Each wall is flat, endless, passes through zero and stands at right angles to its row. A trip goes straight from one point to another. List the walls that it crosses, first one first.

Walls:
(1): [+0.81 -1.20 -3.07]
(2): [+0.83 +0.47 +0.03]
(3): [-0.97 +1.70 -3.69]
(4): [-1.50 -1.74 -0.19]
Trips:
[+1.84 -2.02 +0.40] to [-0.23 -3.63 -1.49] -> 2
[-2.80 +1.79 +0.64] to [+1.05 +0.07 +1.26] -> 4, 3, 2
[+1.04 +0.22 +1.17] to [+0.84 -0.64 +1.35] -> none
[+1.24 +0.06 +0.42] to [+2.76 +2.09 +0.12] -> 3
[-2.71 -1.27 -1.76] to [+2.80 -1.00 -0.31] -> 2, 3, 4
[+0.26 -1.49 -2.79] to [+0.20 +0.53 -0.96] -> 2, 4
[-0.68 -0.17 +0.97] to [+0.55 +2.00 +2.93] -> 4, 2
[+2.02 +0.39 +0.81] to [-2.30 -2.63 -2.08] -> 1, 4, 2, 3
[-1.16 +2.01 -2.92] to [+0.51 -3.58 -1.02] -> 4, 3

Walls:
(1): [+1.32 -1.09 +4.11 -0.22 -1.12 -2.08 -0.78 -2.40 +0.79 -0.97 +2.62]
(2): [+1.32 -1.78 -1.26 -1.95 -0.60 -1.66 +1.33 +3.95 +1.24 +1.11 -3.12]
(3): [+0.31 -1.68 -1.65 +3.15 +0.36 +0.44 +3.12 -0.50 -0.06 +0.86 -0.59]
(4): [+1.60 -3.20 -2.27 -2.36 +0.26 -2.96 -1.52 +1.24 -1.12 +0.86 -0.05]
(5): [+2.42 +2.31 +0.58 +1.02 +0.48 -1.37 +3.39 -1.61 +1.02 -1.53 +1.94]
(6): [+0.53 +0.45 -2.81 +3.63 +1.31 -2.47 +3.23 +2.56 -1.67 +2.05 -0.96]
(7): [-0.77 -1.88 +0.54 +1.60 -0.05 -0.06 +0.85 -1.77 +0.81 +2.35 +0.46]
(8): [-0.32 +0.64 -0.21 -0.52 +4.14 -0.47 +0.54 +1.88 +2.23 +1.15 -1.25]
Trips:
[+1.61 -0.29 -1.10 +0.81 +2.07 +1.54 -1.07 +0.10 -2.15 -0.53 +0.29] to [+1.87 +0.30 -1.01 +0.30 -1.89 +1.35 +0.92 +0.01 +1.17 +3.12 -3.25] -> 2, 7, 4
[-1.59 -0.05 +1.07 +2.88 -0.07 -1.98 -0.83 -1.64 -1.32 -0.16 +0.59] to [+3.32 -0.51 -0.27 +1.52 +0.70 +3.18 -2.50 +0.79 +0.11 -1.23 +0.42] -> 6, 5, 7, 3, 1
[-2.69 -0.20 +0.10 +1.96 +1.11 -2.12 -0.79 -1.40 +0.93 +0.46 +2.41] to [-1.11 +1.90 -0.94 +0.93 -0.82 -0.06 -1.75 +0.41 -0.97 +2.60 +0.79] -> 5, 3, 8, 1

Walls:
(1): [-0.48 -0.49 -2.48 +0.65 +0.82 -1.39 -2.03 -0.98 -0.17 +0.57 +1.59 +0.44 +0.63 -3.64 +2.32 +2.73 +0.77 -0.80 +1.62 -0.24]
(2): [+1.26 +2.88 -2.92 +1.09 +2.95 -2.28 -1.43 -1.41 -0.41 +1.84 -2.46 +1.54 +0.87 +0.23 +0.89 +0.28 +0.53 +1.26 +0.57 +0.17]
(3): [-2.26 -1.52 -0.98 +0.77 -0.94 +1.08 -2.37 +0.53 +2.13 +0.70 -1.53 +1.05 -1.97 +1.20 -1.43 +1.41 -1.02 -0.03 -0.34 +1.58]
(4): [-0.95 -2.14 +1.35 -1.18 +0.93 -0.23 -0.54 +0.56 +1.18 -0.71 -2.18 +1.27 +5.00 -2.12 +4.14 -0.83 +1.10 +4.32 -2.30 -0.01]
(5): [+0.92 +1.11 -1.04 -0.17 -1.11 -0.70 +2.15 +0.33 +1.35 +0.45 -2.48 -1.07 -0.29 -0.45 +0.18 +0.30 -2.18 +4.06 +0.87 -1.52]
(6): [+0.78 +0.26 -1.90 +0.76 +3.98 -1.58 +3.35 -0.86 +2.16 -0.12 -1.22 -1.72 -1.57 +2.12 +1.06 +0.12 +0.63 +2.47 +1.98 -1.09]
Trips:
[-1.30 +0.58 +0.79 +1.57 +2.37 +0.03 +0.00 +0.30 -0.54 -3.56 -0.18 -1.77 +1.94 +0.64 +1.26 +0.37 -0.74 +1.38 +2.58 -0.32] to [+2.66 +1.86 +0.22 -3.65 -0.66 -1.11 -0.58 +0.04 +1.90 +0.26 +0.10 -0.59 +1.78 +1.56 +0.42 -2.02 +1.43 +3.60 +1.02 -0.36] -> 1
[+0.16 +1.04 +0.72 +2.19 -0.86 +0.58 -1.28 -0.98 +3.69 +2.80 -0.67 +0.93 -2.51 -2.86 +0.22 +4.07 -3.52 +3.26 +1.57 +1.32] to [-1.47 +0.32 +1.46 +3.34 +1.98 +2.76 +0.07 +1.94 +1.79 +0.83 +1.19 +2.29 +0.28 -1.29 +3.58 +2.66 -2.67 -2.01 -2.89 +1.36] -> 4, 6, 5, 2
[-2.46 +0.79 +1.16 +3.76 +1.54 -0.22 +3.65 +1.22 -0.92 -4.21 -1.04 +0.31 -2.51 -0.32 +2.11 +4.06 -0.86 +1.97 +1.01 +3.11] to [+0.48 -0.68 -1.49 +1.06 +1.14 +1.40 -1.18 -1.77 +2.65 +0.02 +2.29 +1.01 -0.33 -1.42 +1.48 -0.36 -0.85 +1.12 -1.15 -0.47] -> 2, 5
[+0.18 -1.57 +2.02 +2.92 -2.41 -0.57 +1.28 +1.02 +0.61 -3.20 +0.20 +2.35 -0.89 +1.27 +0.64 -1.06 +0.20 +1.42 +0.97 -0.55] to [-1.97 -2.47 +2.60 +1.70 -1.01 -0.48 -0.09 +0.66 -2.41 -0.05 +0.19 +0.57 -0.65 +2.72 +2.27 -3.48 +1.31 +1.26 +5.51 -0.47] -> 3, 5
[+1.58 +1.42 +1.01 +0.97 +0.05 -0.32 -0.13 +0.42 +1.20 +0.67 +0.76 -1.43 -0.55 +1.86 +0.86 +2.61 -0.60 -1.91 +1.66 -0.52] to [+0.42 +2.59 -0.18 -2.39 -0.37 -0.10 +4.00 +0.74 -2.02 +1.64 +3.64 +1.22 +0.33 +0.20 +0.29 -2.06 -2.27 +0.40 +0.16 -2.16] -> 5, 2, 1
